Each row of a before or after table is a point. The points were changed in one or more steps. Then noise was added and the rows were shuffled. The steps act on columns, c1 being the first. What was done? A step turns or swaps two columns, mirrors them in a line or flattens them onto one, adds a multiple of one to another, or multiplies or shifts one. Angles are multiples of 10 degrees, from the lower column toward the higher: turns from -170 to 170, lines from 10 to 170 but not 90. Use the fewest steps. Two steps may share a column if one is a turn and the other turns, adds or multiplies; they go together, in the order done. Otherwise the lowest column goes first.
(in the rows, 128 means zero)

Before (8 x 2):
[[164  85]
 [108  79]
 [130 177]
 [147  77]
 [136  80]
 [138 121]
 [108 152]
 [112  90]]
After (8 x 2):
[[147  86]
 [108 141]
 [111  83]
 [106  70]
 [130 178]
 [139  83]
 [164 103]
 [139 124]]
Steps: add 0.5 times c1 to c2

Before, 10 rows:
[[ 72 138 149 150]
 [101 144 151 136]
 [159 173 123 118]
 [164  98  99 120]
 [123 121 158 137]
 [115 113 142 169]
 [182  94 128 152]
 [111 150 141 146]
 [ 95 167 104 122]
 [127 144 125 118]]
After, 10 rows:
[[190 112 123 170]
 [ 62 104 103 158]
 [ 74 123 151 143]
 [ 94 107 141 140]
 [200 137  99  99]
 [101 106 143  99]
 [126 128 125 145]
 [ 17 113 149 132]
 [236 124 129  86]
 [117 137 157 127]]
Steps: multiply c1 by 2; add -0.5 times c3 to c4; turn c2 and c4 by 120 degrees

Before (13 x 6):
[[147 157  55 121 139 128]
 [153 132 128 122 103 105]
 [138 113  94 134 110 136]
 [138 151 126 186 119 111]
 [ 73 115 105 109 129 106]
 [140 144 130 157 103 117]
 [126 131  97 152 107 129]
 [144 151 133 120 109 108]
 [131 112 119 103 151 142]
 [149 155 103 136 134 128]
 [126 116  41 105 165 104]
 [148 115 124 199 122 102]
 [  7 132  73 114 104 113]]
After (13 x 6):
[[117 150 160 193 128 142]
 [ 95 116 110 148 157 167]
 [231  63  74 143  32 152]
 [133 143 108 110 147 182]
 [102 116 128 118 127 148]
 [108 113 155 179 133 151]
 [127 145 101 150 111 175]
 [ 97 113  61 158 162 168]
 [104 136 125 123 120 145]
 [136 136  41 152 158 144]
 [127 124 112 164 107 168]
 [183 112  98 123  91 145]
 [110 120 144 152 116 157]]
Steps: turn c1 and c2 by 150 degrees; add -0.7 times c1 to c5; turn c3 and c4 by -30 degrees; shift c6 by 40

Before (10 x 9):
[[107 126 161 136 177 158 164 131  96]
 [117 183 132  87 155 153 142 158 154]
 [178 135 104  72 103 135 130 172 177]
 [104 119  97 153 105 163 149 174 165]
 [165 171 189 119 165 173 167 161 118]
 [110 128 138 109 117 170 129 127 181]
 [119 147 100 150 130 116 118 101 156]
 [174 134 168 128 175 111  92 179 152]
 [116 108 183 158 169 103 169 108 161]
 [148 143 128 125  95  92  97 175 138]]
After, 10 rows:
[[121  80 118 107 129 136 128  90 152]
 [112 107 153 166 152  90 124  60 147]
 [116 141 146  81  72 124 165  92  95]
 [116 171 119  60  55 147 171 120 173]
 [138  91 121  94  59  69 173  64 133]
 [ 78 124 147  67 109 124 139 115 165]
 [118  86 131 123 164 134 148 131 135]
 [153 134 134 184  67  75  96 138 173]
 [128 137 103 170 148  60  99 132 152]
 [153 115 120  70 160 107 126 130 187]]
Steps: turn c1 and c2 by 50 degrees; turn c2 and c9 by 50 degrees; turn c3 and c5 by -130 degrees; add -1.5 times c7 to c4; shift c6 by -30; shift c8 by -40
